Rows are points. The points of each table are mixes of a few directions, plus a little noise. How many directions does each table use, and how many do they share? Where both have some left over, give the other angles between the two spaces (their principal angles), to ten degrees, smallest first.

First, 7 rows:
-40; 7
90; -16
1; 0
-34; 5
-57; 10
-22; 4
62; -10
Second, 7 rows:
40; -7
3; 1
29; -4
-102; 18
-39; 6
63; -10
4; -2
Directions: first 1, second 1, shared 1

First (7 x 4):
-27; -83; 32; -2
39; 118; -45; 4
-18; -52; 20; -2
-9; -24; 9; -1
22; 66; -24; 3
6; 18; -8; 1
-14; -40; 15; -2
Second (5 x 4):
-9; 36; -17; -47
20; -35; 19; 71
-3; -78; 34; 50
-8; 37; -18; -45
0; 40; -17; -29
Directions: first 1, second 2, shared 1

First (8 x 6):
-33; -34; -21; 23; 51; 41
98; 4; 13; -41; -58; -79
-34; -44; -26; 27; 60; 46
-13; -5; -4; 7; 9; 12
-22; -6; -7; 10; 18; 19
-46; 73; 33; -2; -39; 5
80; -1; 9; -31; -44; -61
-30; 15; 5; 7; 4; 18
Second, 6 rows:
-34; -3; 42; 12; 53; 13
-19; 16; 30; 17; 30; -6
-31; -5; 39; 10; 50; 14
-13; 16; 22; 14; 22; -7
56; 24; -67; -9; -89; -36
41; -48; -68; -40; -66; 23
Directions: first 2, second 2, shared 0; angles 40, 60

First (7 x 8):
-16; -33; 1; 4; 13; -62; -42; 35
-38; 14; -20; -5; 8; 1; 6; 43
-35; -4; -10; 26; -23; -7; -7; -25
-11; 8; -9; -18; 21; -7; 4; 55
55; 27; 25; 18; -41; 51; 86; -64
74; 15; 25; -41; 29; 14; 53; 52
-29; -28; -11; 15; -7; 10; -99; -96
Second:
-32; -19; -10; -8; 23; -51; -34; 63
33; 10; 13; 3; -14; 34; 25; -45
-95; 34; -45; 30; -31; 41; 7; -20
34; 21; 12; 8; -26; 58; 39; -73
92; -20; 42; -23; 16; -13; 8; -9
72; -10; 32; -15; 5; 3; 12; -22
-36; 4; -16; 7; -2; -3; -8; 13
-69; -20; -26; -5; 29; -68; -49; 92
Directions: first 4, second 2, shared 2

First, 10 rows:
24; -18; 42; -18; -45; 10; 8; -18; -5
3; 12; -28; -21; 39; 26; 21; 28; 46
2; 10; -22; -17; 30; 21; 17; 22; 36
-32; -3; 4; 61; -22; -62; -48; -32; -81
22; 10; -22; -52; 41; 56; 44; 39; 82
16; -20; 48; -1; -57; -8; -6; -30; -32
-28; 2; -8; 46; -5; -45; -35; -17; -54
-46; 9; -23; 69; 8; -66; -51; -19; -73
21; 14; -30; -57; 53; 64; 50; 48; 95
17; -15; 38; -9; -42; 2; 1; -20; -13
Second, 7 rows:
42; -16; 40; -50; -33; 44; 34; -1; 39
58; -23; 56; -71; -46; 62; 48; -1; 55
-47; 18; -46; 58; 38; -51; -39; 1; -45
34; -13; 32; -41; -27; 36; 28; -1; 32
-51; 20; -50; 63; 41; -55; -42; 1; -48
-35; 14; -34; 43; 28; -38; -29; 0; -33
1; -1; 1; -2; -1; 2; 1; 0; 1
Directions: first 2, second 1, shared 1

First (10 x 11):
-1; 13; 21; 6; -14; -9; -13; -17; -3; -8; 6
7; -5; -93; -9; 62; 46; 48; 65; 24; 20; -11
1; -38; -16; -15; 10; 4; 16; 18; -3; 13; -12
-7; 51; 103; 26; -67; -46; -63; -81; -17; -34; 24
4; -89; -47; -36; 29; 13; 42; 49; -6; 33; -29
5; 115; -80; 35; 56; 54; 17; 34; 46; -13; 23
-4; -83; 69; -24; -48; -44; -18; -32; -36; 7; -16
-3; -23; 45; -5; -31; -26; -18; -27; -17; -3; -2
3; 57; -47; 17; 33; 30; 12; 22; 25; -5; 11
-3; 2; 45; 4; -30; -23; -24; -32; -12; -10; 5
Second:
-5; -81; 73; -23; -50; -46; -20; -36; -36; 6; -15
5; 64; -80; 17; 55; 48; 27; 44; 35; -1; 9
-3; 51; 40; 21; -26; -15; -31; -37; -1; -22; 18
-2; 15; 33; 8; -22; -15; -20; -25; -5; -10; 7
-5; -83; 72; -24; -49; -46; -19; -35; -37; 6; -15
-2; 32; 41; 15; -26; -17; -27; -34; -5; -17; 12
-1; 37; 19; 15; -12; -5; -16; -20; 3; -14; 13
5; -19; -79; -13; 52; 39; 44; 58; 17; 20; -12
8; -50; -112; -26; 73; 51; 66; 87; 20; 37; -24
5; 37; -74; 8; 51; 42; 30; 45; 28; 6; 3
-5; -4; 67; 4; -45; -35; -33; -46; -19; -12; 6
Directions: first 2, second 2, shared 2
